Each row of a before or after table is a point. One or more steps were done to the points. Then noise was added and the rows were shuffled. The steps act on columns, c1 being the first. What was done? A step turns or swaps two columns, mirrors them in a line or flattens them onto one, adds a multiple of one to another, or multiplies or shifts one. Angles are multiples of 10 degrees, from the lower column toward the higher: turns from -170 to 170, lines from 10 to 170 but not 90. Use the fewest steps. Two steps may share a column if one is a turn and the other turns, adds or multiplies; they go together, in the order done. Otherwise the lowest column goes first.

Before (14 x 3)
[[-1.8  1.5 -2.3]
 [ 3.9 -1.4  4.3]
 [ 4.7 -3.3 -5.3]
 [ 1.4  3.8 -1.0]
 [ 2.0 -2.0 -3.7]
 [-0.8 -0.7  4.9]
 [ 6.6 -4.1 -3.5]
 [ 4.9  1.4  2.7]
 [ 2.9  2.4  1.8]
 [-2.4  3.7  0.8]
 [-1.8  0.5  0.5]
 [ 0.5  5.7 -3.4]
 [-2.1 -0.5 -1.7]
 [ 3.2 -1.1  4.2]]
After (14 x 3)
[[ 0.5 -0.6 -2.4]
 [ 3.0  1.4 -3.0]
 [-5.6 -0.7  1.2]
 [ 2.4 -2.1  1.3]
 [-4.0 -1.3  4.9]
 [ 5.1  3.8 -0.3]
 [ 3.4 -3.3  3.7]
 [ 8.8  5.8 -2.7]
 [ 1.5  2.5  2.6]
 [-0.7  0.3 -1.6]
 [ 2.1  3.7 -3.3]
 [-4.3 -1.6  5.5]
 [ 0.2  1.5  4.9]
 [ 1.7 -4.4  6.3]]
Steps: add -1 times c2 to c3; turn c1 and c3 by 70 degrees

Before (13 x 6)
[[-2.2 -4.2  1.3 -8.8  1.2  0.3]
 [ 4.2  1.9  0.9 -0.4  1.1  4.9]
 [ 3.0  0.1  3.7 -0.6 -0.7  0.4]
 [ 4.7 -0.6  2.0  2.7 -1.9  0.3]
 [-1.1  1.5  3.8 -5.9  2.6  3.4]
 [-6.3 -1.2  3.5 -3.4  2.4  9.8]
 [ 2.2 -0.9  0.0  2.6 -0.7 -1.1]
 [-2.5  1.2 -5.1  0.0  2.4  4.8]
 [-0.4 -9.3  3.9  1.2  1.2 -1.2]
 [ 4.3  0.3  2.6  2.5 -4.9  1.4]
 [-1.4  1.8  2.2 -5.6  0.6 -1.6]
 [-0.4  2.7  3.1  0.1  2.6 -1.4]
 [ 1.9  1.6 -1.2  0.5  1.4 10.8]]
After (13 x 6)
[[-1.6  1.4 -3.6 -5.8 -0.8  2.0]
 [-5.0 -0.3  1.5  2.5 -0.5  0.9]
 [-2.2 -9.2 -3.2  1.3  0.7 -1.3]
 [ 2.6 -1.2 -6.9 -3.5 -3.0  7.9]
 [-1.7  2.5 -2.7  0.0  0.6 -2.1]
 [ 1.0 -4.2 -2.3 -8.8 -0.1 -0.2]
 [-5.0  0.4  0.9  2.5 -1.2  2.9]
 [ 5.1  1.3  2.3  0.0 -1.2  3.5]
 [-1.6 -1.2  1.5  2.8  0.1 -1.0]
 [-3.7  1.7  1.7 -0.3 -1.5  4.1]
 [-0.3  1.9 -2.7 -5.7  0.6 -1.7]
 [-1.0  1.6  2.4  0.5 -3.4  9.0]
 [-4.5  0.3 -1.1 -0.6 -0.2  0.3]]
Steps: turn c1 and c3 by 140 degrees; flatten c5 and c6 onto the line at 110 degrees

Before (12 x 8)
[[ 0.5  3.5 -2.5 -1.3  1.3 -1.4  1.3  3.2]
 [ 2.8  0.8  0.3 -1.5 -0.2  6.2  0.5  0.3]
 [ 1.7 -0.4 -2.2 -4.2  0.4  4.6 -1.9 -1.0]
 [-1.4  2.3 -2.8  2.9 -1.0 -1.7 -2.0  1.9]
 [ 2.9  1.3 -2.2  1.3  0.9 -1.1 -0.7  0.4]
 [ 2.6 -0.8  1.5 -3.8  0.0  4.0  0.1 -2.3]
 [ 2.1  0.1 -0.3  0.5 -0.4 -1.5 -1.6  4.2]
 [ 1.3  1.5 -1.4 -2.5 -1.1  2.4 -1.8 -3.5]
 [ 1.5  1.0 -1.7 -2.3  1.8  4.3 -1.2 -0.6]
 [ 0.5  0.8  1.7 -1.8  2.2  2.3 -3.2 -3.2]
 [ 4.0  3.8  0.7 -0.8 -1.0 -0.3 -1.9  4.1]
 [-3.3  1.0 -1.5 -1.1  0.5 -1.2  0.6 -0.7]]
After (12 x 8)
[[-8.1  0.8 -1.5 -5.1  0.5  2.1  1.0 -0.7]
 [-0.7  0.0 -0.2 -3.6 -0.4 -2.6 -2.7  4.2]
 [14.5 -0.2 -2.2 -8.0  0.4  0.9 -3.1 -1.0]
 [-2.9  2.6 -2.5 -5.3  1.3 -1.4  2.1  3.1]
 [14.2 -0.6  1.6 -7.9  0.0 -0.4  0.1 -2.2]
 [-6.5  1.7 -2.8 -1.2 -0.9  0.4 -3.2  1.8]
 [20.3  0.7  0.2 -5.4 -0.3  0.7  0.8  0.5]
 [ 5.1  2.6  0.9 -4.8 -1.1 -3.5 -3.1  4.1]
 [13.4  0.7 -1.6 -6.3  1.8  0.9 -2.0 -0.6]
 [ 6.7  0.6  1.7 -5.8  2.3  0.7 -5.1 -3.3]
 [ 8.2  1.1 -1.3 -6.4 -1.2  0.2 -2.9 -3.6]
 [ 1.4  0.9 -2.2 -2.8  0.8 -3.0 -1.2  0.3]]
Steps: turn c1 and c6 by -60 degrees; multiply c1 by 3; multiply c2 by 0.7; shift c4 by -4.0; multiply c7 by 1.6

Before (13 x 11)
[[-3.3 -3.8  9.2 -0.1 -0.1 -1.3  8.0  3.8  0.8 -0.3 -0.2]
 [-0.9  7.1 -4.0 -0.2 -1.6  2.9 -3.3 -1.0 -3.7  0.6 -0.8]
 [-0.8 -2.6  2.5  1.7  2.6  0.1  1.2 -3.0  0.0 -6.1 -3.0]
 [ 1.1  1.8 -0.2 -0.6  5.4 -0.6 -1.1  3.3  4.5 -4.8 -4.8]
 [-3.5  4.4  0.7  2.4  6.0  1.8 -3.4 -0.8 -5.0 -1.5  2.6]
 [ 2.7  3.5  3.2  1.8  1.7  1.1 -2.6 -2.6  0.6 -2.5  0.4]
 [-6.9 -1.3  6.8  4.3 -4.9 -5.6  4.9  0.0  2.2 -3.2 -2.2]
 [ 1.2  6.5 -1.3 -0.5  0.6  0.3  1.5  2.0 -6.0 -2.7 -3.4]
 [-0.1 -1.5 -3.8  1.4  2.9 -2.9  1.2 -4.7  5.0 -5.1  1.4]
 [ 0.4  1.1 -3.4  2.7  0.3  2.9 -5.5  1.9 -6.4  0.2 -0.2]
 [ 2.6  4.3  0.8  4.1  2.8 -0.6 -2.3  2.2 -4.6 -2.4  3.3]
 [-1.3  5.5 -0.6 -5.8 -1.1 -2.8 -5.6  0.0 -6.1 -3.0  0.1]
 [ 0.8  2.4  0.5  3.0  3.7 -1.6 -1.9 -0.6 -5.3  3.5 -2.0]]
After (13 x 11)
[[  1.0  -2.5  -3.3  -4.4  -1.3   0.8   1.1  -2.9   0.1  -5.1  -1.7]
 [  5.3   1.7  -1.6  -6.7  -0.7  -1.4  -1.2   3.4   4.6  -4.7  -3.3]
 [  3.9   4.3  -2.9  -3.6  -4.9  -0.5  -3.3  -0.8  -5.0  -0.2   2.9]
 [ -0.4   6.9   4.1  -6.4  -1.0   0.4  -3.5  -1.2  -3.8   0.3  -1.1]
 [  3.3   2.4  -1.6  -3.0  -0.4  -3.0  -2.0  -0.7  -5.3   1.8  -2.9]
 [ -8.9  -1.2  -4.6  -1.6  -4.2  -1.9   4.8  -0.1   2.2  -2.7  -1.2]
 [  4.0  -1.5   2.7  -4.5  -1.4  -2.0   1.0  -4.5   5.0  -2.9   2.5]
 [  3.0   4.3  -1.7  -2.0   1.8  -2.3  -2.2   2.3  -4.5  -0.6   3.6]
 [  1.5   6.5   0.9  -6.7   0.8   1.4   1.5   1.9  -6.1  -2.7  -2.5]
 [  1.3   1.1   3.0  -3.3  -0.1  -1.2  -5.5   1.8  -6.4   0.1  -0.3]
 [  1.3   3.6  -3.8  -4.1   2.4  -0.9  -2.5  -2.8   0.4  -1.4   1.0]
 [ -1.3   5.5   0.8 -11.8  -1.0  -6.6  -5.5   0.0  -6.2  -2.0   0.9]
 [ -4.3  -3.9  -8.8  -6.1  -2.0   4.4   8.1   3.8   0.8  -0.3  -0.3]]
Steps: turn c3 and c5 by 160 degrees; turn c1 and c5 by 70 degrees; shift c4 by -6.0; add 0.7 times c7 to c6; multiply c10 by 0.7; turn c10 and c11 by -20 degrees

Before (8 x 14)
[[ 3.7 -0.2  0.3  3.6 -1.3 -2.8 -1.4  2.0 -2.0 -2.9  1.4  1.8 -3.1  0.6]
 [ 1.2  1.7  4.7  5.0 -2.6  1.6 -2.8  0.9 -0.3 -0.3 -3.6 -2.1  0.9 -2.9]
 [ 2.2 -1.0 -2.0 -2.6 -3.5  1.8  0.6 -2.9 -1.9  5.3 -3.4  1.8 -3.6  1.4]
 [ 4.7 -4.8 -4.2 -1.5 -3.3 -0.5 -0.4  0.7 -4.4  0.4 -2.7  2.2 -2.8 -3.6]
 [ 3.9  0.3 -3.2 -1.9 -4.4 -2.8  3.0 -2.0 -0.9  0.3  0.3  1.2 -1.4 -1.1]
 [-5.6  6.4  4.3  3.9 -0.1 -2.1 -7.5  0.9  0.5 -3.3 -5.1 -1.3  0.9 -5.5]
 [ 1.1  2.1  0.1 -1.1 -0.4  6.5  0.1 -4.0  4.1  2.0 -4.3 -0.3 -2.6 -1.3]
 [ 1.6  1.6 -2.1 -0.9 -2.1  4.3 -0.2 -2.5 -1.1  0.3 -3.9 -4.0 -2.3  1.4]]
After (8 x 14)
[[ 0.1  2.1 -1.3 -1.1 -0.3  6.4  2.1  4.1  4.0  2.1  2.5 -0.2 13.1 -0.1]
 [ 0.1 -4.7 -3.5 -1.5 -3.3 -0.5  1.7 -0.9 -4.3  0.4  0.9  2.2 11.4  4.2]
 [ 0.0  6.3 -5.5  3.9 -0.3 -2.1 -5.5 -0.8  0.4 -3.3  4.7 -1.3  5.3 -4.3]
 [-0.1  1.5  1.3 -1.0 -2.2  4.3  1.9  2.6 -1.1  0.2  2.2 -4.1 11.8  2.2]
 [ 0.0  0.2 -1.0 -2.0 -4.4 -2.9  5.0  1.9 -0.9  0.3 -1.0  1.1  3.2  3.2]
 [-0.1 -1.0  1.4 -2.6 -3.6  1.9  2.6  2.9 -1.8  5.3  1.2  1.7 14.3  2.0]
 [ 0.0 -0.2  0.6  3.6 -1.3 -2.9  0.6 -2.1 -1.9 -2.9 -2.8  1.9  5.9 -0.2]
 [ 0.1  1.6 -2.9  5.0 -2.5  1.7 -0.8 -0.9 -0.4 -0.4  3.6 -2.1  3.1 -4.7]]
Steps: multiply c1 by 0; turn c3 and c14 by -90 degrees; shift c7 by 2.0; multiply c8 by -1; turn c11 and c13 by -150 degrees; multiply c13 by 3

Before (9 x 20)
[[ 0.0  0.1  1.5 -4.3 -0.1  1.8  4.3 -1.1 -0.1  4.2  0.1 -6.0  3.1  2.2
  -1.5 -1.9  1.8 -3.0 -8.4 -1.7]
 [-3.5 -1.5 -1.0 -3.2  3.7 -1.7 -0.3  3.2  2.1 -0.4 -1.8  3.6  0.8  2.5
   4.8 -2.5 -3.1 -3.1  4.0 -0.7]
 [ 0.3  0.6  0.5 -3.9  1.9 -1.8  6.5 -5.6  0.0  6.0  6.0 -2.2  4.4  0.3
   4.2  4.0  4.6 -0.1 -7.4 -1.4]
 [-1.4  1.8 -1.0  2.3  7.0 -2.7  3.2  3.9  2.5  3.7 -3.3 -0.4  5.0  3.2
   6.9 -1.3 -5.1 -5.5 -0.9  3.1]
 [ 0.1 -2.7  5.6  0.8  0.2 -2.4  0.5 -5.8  5.6 -2.5 -0.5 -2.4 -6.5 -0.8
  -2.4 -1.0  0.7 -2.2 -2.6 -3.2]
 [-0.7  2.2  0.1  2.5  4.2 -2.0 -2.2  2.9  2.4 -0.3 -6.6 -4.2  3.8  1.9
   5.4  0.4 -3.7  0.0  3.0 -0.5]
 [ 3.3 -1.0  3.4 -1.4 -3.0  2.2  3.9 -4.8  5.4  0.3 -1.6 -4.5 -7.7 -6.0
   2.6  1.5  3.8 -1.8 -3.7 -1.0]
 [-2.7  6.8 -1.5  2.6  2.8 -3.3 -2.0  1.6  2.8 -0.7 -2.3 -0.2  3.9  3.4
   0.8 -2.4  1.7 -3.9  4.1  3.3]
 [-1.3 -2.1  2.9 -1.6 -0.8  3.3  1.3 -5.9  2.7 -3.3  1.4 -5.1 -9.6 -1.1
   1.4  1.7 -1.9 -1.4 -2.7  1.0]]
After (9 x 20)
[[-5.8 -1.4  2.6  0.3 -1.9 -1.7 -0.1  3.1  2.1  3.6 -2.0 -0.4 -1.2 -0.9
   4.9 -2.7 -1.1  4.5  4.9 -0.7]
 [ 0.2 -2.5 -0.7 -2.0  2.0 -2.6  1.6 -5.8  5.5 -2.5 -0.6 -2.6 -3.6  5.6
  -2.3 -0.8 -2.9  1.4 -1.0 -2.8]
 [-2.3  1.8  3.1 -5.3  4.2 -2.8  1.9  4.0  2.5 -0.3 -3.3  3.3  0.2 -1.1
   7.1 -1.1  0.5  2.8  5.7  4.1]
 [ 0.2 -0.1  2.2  1.2  7.5  1.7  4.7 -1.0 -0.1 -6.1  0.1  4.2  2.7  1.6
  -1.5 -1.8  2.3  4.9 -4.3 -0.2]
 [ 5.3 -0.8 -5.9 -0.3  1.7  2.2  3.9 -4.8  5.7 -4.6 -1.6  0.2 -2.4  3.2
   2.3  1.8 -2.2  2.4 -4.5  0.2]
 [-1.3  2.1  1.8 -1.8 -0.6 -2.2 -1.9  3.1  2.4 -4.3 -6.7 -0.3  0.6  0.1
   5.1  0.4  0.1 -1.3  5.2 -1.3]
 [-2.0 -2.3 -1.1  0.4  2.1  3.1  0.7 -5.8  2.7 -5.3  1.5 -3.2 -6.7  3.0
   1.3  1.7 -5.7  2.1 -2.0  1.7]
 [ 0.2  0.8  0.1  3.0  7.4 -1.9  6.7 -5.9  0.1 -2.4  5.8  6.0  5.1  0.4
   4.1  4.0  4.1  2.6 -2.2  1.0]
 [-4.2  6.7  3.6 -4.5 -2.1 -3.2 -3.0  1.4  2.8 -0.4 -2.5 -0.8  3.1 -1.6
   0.7 -2.5  2.7  1.2  4.6  2.3]]
Steps: multiply c1 by 1.6; swap c3 and c14; turn c4 and c18 by -140 degrees; turn c5 and c19 by 60 degrees; turn c7 and c20 by 20 degrees; swap c10 and c12; flatten c13 and c17 onto the line at 40 degrees
